Every row gives one point. The last column is the point's height on a tilted bowl or saddle (a function of degree 2), plus a little noise. Along how many of its main directions does it bend up, bend down or stay straight?

Points (15 x 4):
[[-11  14 -12  15]
 [ 42  -8   3  21]
 [  8   3   0   5]
 [-13   4  -7   9]
 [-20 -31 -60  60]
 [ 31 -18 -16  10]
 [  5   2  23   4]
 [  5  -4  11   3]
 [  4  19 -20  21]
 [ 12  26  -1  22]
 [ -7 -12  13   2]
 [ 16 -25   8  11]
 [ -9  19 -18  21]
 [ -4  35 -43  58]
 [-20 -20 -17  19]]
Directions: 2 up, 0 down, 1 straight

Points (24 x 5):
[[ -8  43   4   0  18]
 [ 20 -15  45   1  38]
 [-24  17   5  -8  18]
 [ 18  -3   8   9   4]
 [-14  15  32  28  13]
 [ 20   6 -10 -15  -1]
 [-12  -3   5 -16  13]
 [ 29   6  12   3   4]
 [ 16  19  22   6   7]
 [  2  -3 -16  15   6]
 [  5  30 -21   3  15]
 [ 18 -22 -41  -8   1]
 [-15  36   8  25  14]
 [-23 -40  18 -22  48]
 [ 14  28   1 -28  16]
 [ -6   2  -9 -38  25]
 [-20   7 -60  16  60]
 [ 25   6  29  18  18]
 [-11  -8   9  -6  11]
 [ 21   6 -39  24  20]
 [ 10 -16  57  -5  52]
 [ 10 -13   0  31  17]
 [ -3  20  -2 -16  12]
 [-35 -26 -12   9  32]]
Directions: 3 up, 0 down, 1 straight

Points (39 x 7):
[[ -6 -34  10   0  -3  -8   5]
 [ -2  -8   4   6  -2  -6  -5]
 [-18  23  19   9   4  12  -6]
 [  4  12   2   4  -6  -7 -14]
 [ -1 -17  10  -5   8   6   9]
 [ 14   1   3  21   3 -10 -16]
 [  0  35  18 -15  28  43  60]
 [ -9  -3  19   5 -15  32  -3]
 [ -4 -20  23 -13 -27  -1 -11]
 [-38  -4  -4   1  -7  11 -48]
 [  8   1  -9  29  19 -23 -31]
 [-25  -2  12 -37  14  25   6]
 [-16  -2  22 -11  10  -8   2]
 [ -9 -12  15 -20 -13 -16  -2]
 [ -5  32  21   5 -21  10 -24]
 [ 10  13   9  -7  -8   8  -8]
 [-28  11 -15 -21 -15 -21 -42]
 [ 21 -17 -14   5 -24 -19  -4]
 [ 10  -6  -4 -11  -1  -3  -3]
 [ -6  23  -8 -35   5   1 -18]
 [-14   4 -23  -3  12   1 -34]
 [ 11  31  -3  -3 -17  -7 -28]
 [ 15 -10 -24   8 -15  -2 -14]
 [ -8  34   4  20 -21 -12 -31]
 [ -6 -29 -11  -3   6  13  -7]
 [ -7  33 -18 -32 -20  20 -60]
 [ 25 -13   3  18   3 -10 -12]
 [-22  23  14  19  -7  -1 -22]
 [-60  29  27  11  -9  -4 -46]
 [  2   0 -18 -10   1  12 -17]
 [-25  -3 -26  -7 -14 -11 -44]
 [-21   3 -30 -23 -27 -12 -56]
 [ 33   3  23   3  24  10   5]
 [-21  -7   3  15 -20  29 -30]
 [-17 -13 -13  11  -2  -7 -21]
 [ 16   3  -9  -6  -7 -17  -9]
 [-11  -5  13  21   6 -12 -14]
 [-15   2  -7  -6  17 -22 -26]
 [  6   2  15  11 -15  12 -13]]
Directions: 1 up, 2 down, 3 straight

Points (61 x 9):
[[-18  26 -20  -8   4  49 -31  49 -34]
 [ 12  26  29 -25 -28 -29  22   1   1]
 [  0  28 -12 -17   9 -42 -30  12 -17]
 [ 16  -5  -6   5   3  -2  -3 -21   5]
 [-22 -21  17 -33 -36  -4   5 -29 -31]
 [  5  22  35 -10  16  18 -10 -22 -31]
 [-24   7 -19  10  -1  12  12   2   5]
 [ 20  -3  -1 -16 -20  -7  -7 -22  -2]
 [-11 -33 -21  -7  15  -4  -5  -9   0]
 [-31  -4   9  -8 -19 -12  -9 -17 -21]
 [  6  -1 -37  25   5  -1  -8 -60  16]
 [  6   6 -43   8 -45  32 -38 -35 -22]
 [ -2 -51 -18   9 -12 -24 -11  -7 -14]
 [  0  -7 -16 -53  16  27  56  -1   5]
 [ -6 -20  12  36   3  19  -1 -21  -9]
 [ -4   0   2   0   6  10  20 -14   4]
 [ 12 -26  -4  13 -18   6  -5 -10  -5]
 [ 21  -2  -6 -47  -5   5 -31 -19 -21]
 [  0  -3  -5   8  14  23 -36 -16  -9]
 [-29 -16   5  -3  23 -39  -6 -24 -30]
 [-31  -2 -14  14 -33   2  -1 -15 -13]
 [ -8 -18   0  11 -38   3  -6  38  -9]
 [-32 -34  -5  -8  19  -2 -18   3 -18]
 [ -4  35  -3  26 -14  34  -6   9 -18]
 [  6  18 -21  15  17 -23 -10   2   5]
 [ 14  27 -20  -2 -21  22  14   2   4]
 [ 11  -2 -34   3  10 -20 -18 -37   4]
 [ -1  -3 -14  -9  -4  -5  29 -27   1]
 [  9  26   0  31   5   8 -22  35 -20]
 [-32   1  41 -14   5  13   4 -13 -34]
 [ -7   8  -3  -5  25  28  38 -21  16]
 [ 24   3 -16  21  23  -1  -4  13   7]
 [-11   5  16 -19  29  26  -5  24  -8]
 [-28  -7  44   5  16  -2 -40   7 -53]
 [-24   7 -26  -7 -45 -30  11  -2   1]
 [ -8  -6 -13 -36 -17  -3  -7   5  -1]
 [-26  30  39  22 -29   5 -53  14 -60]
 [ 39  10  33 -15 -29  16   1   7 -22]
 [ 21  -7  37  11  17  32   7  10 -31]
 [ 53  19  20 -19  14  24  -9   4 -35]
 [  3   0   4  19  15   5 -16   7  -4]
 [-17  -8   6  -3  33 -26   1  -2 -11]
 [  7  -7 -28 -28  38 -10   1 -17   2]
 [  4  -9  14  10  -6   1  -2  40 -12]
 [ 11  16 -11  28  23  -3   0   7   9]
 [ 25  18  -6   2 -27  34 -18 -15 -18]
 [ -7  -1   7  -8   6  -8   3  -2  -2]
 [ 27  -1  10  13  -9  16  -9 -10 -12]
 [ 12  -8  -1  19  22  -2   8 -14  10]
 [ -2 -17  27 -11  -2  49  17  13 -23]
 [ -1 -17 -19  18  -8   1 -11  10   1]
 [-12 -25 -31  18   4 -12 -19   3  -1]
 [ -6  -3 -14 -24  -6   7   0   6   3]
 [ 21 -18 -23 -10 -16 -16 -28  -6   0]
 [ 32 -22 -21   9  40 -15  -5  -8   7]
 [ 16 -24  -2  -4   7  28 -30 -13 -15]
 [ 30 -17  -1  -6   8 -16   6  12  -1]
 [ -5 -10  43   6  20   4 -14  -9 -31]
 [-23  29  -6  23  -6  42   7  10 -14]
 [ 30 -49   2   8  -9  24   2  -2 -22]
 [  8  -7  25 -13 -20 -31 -50   0 -20]]
Directions: 1 up, 6 down, 1 straight
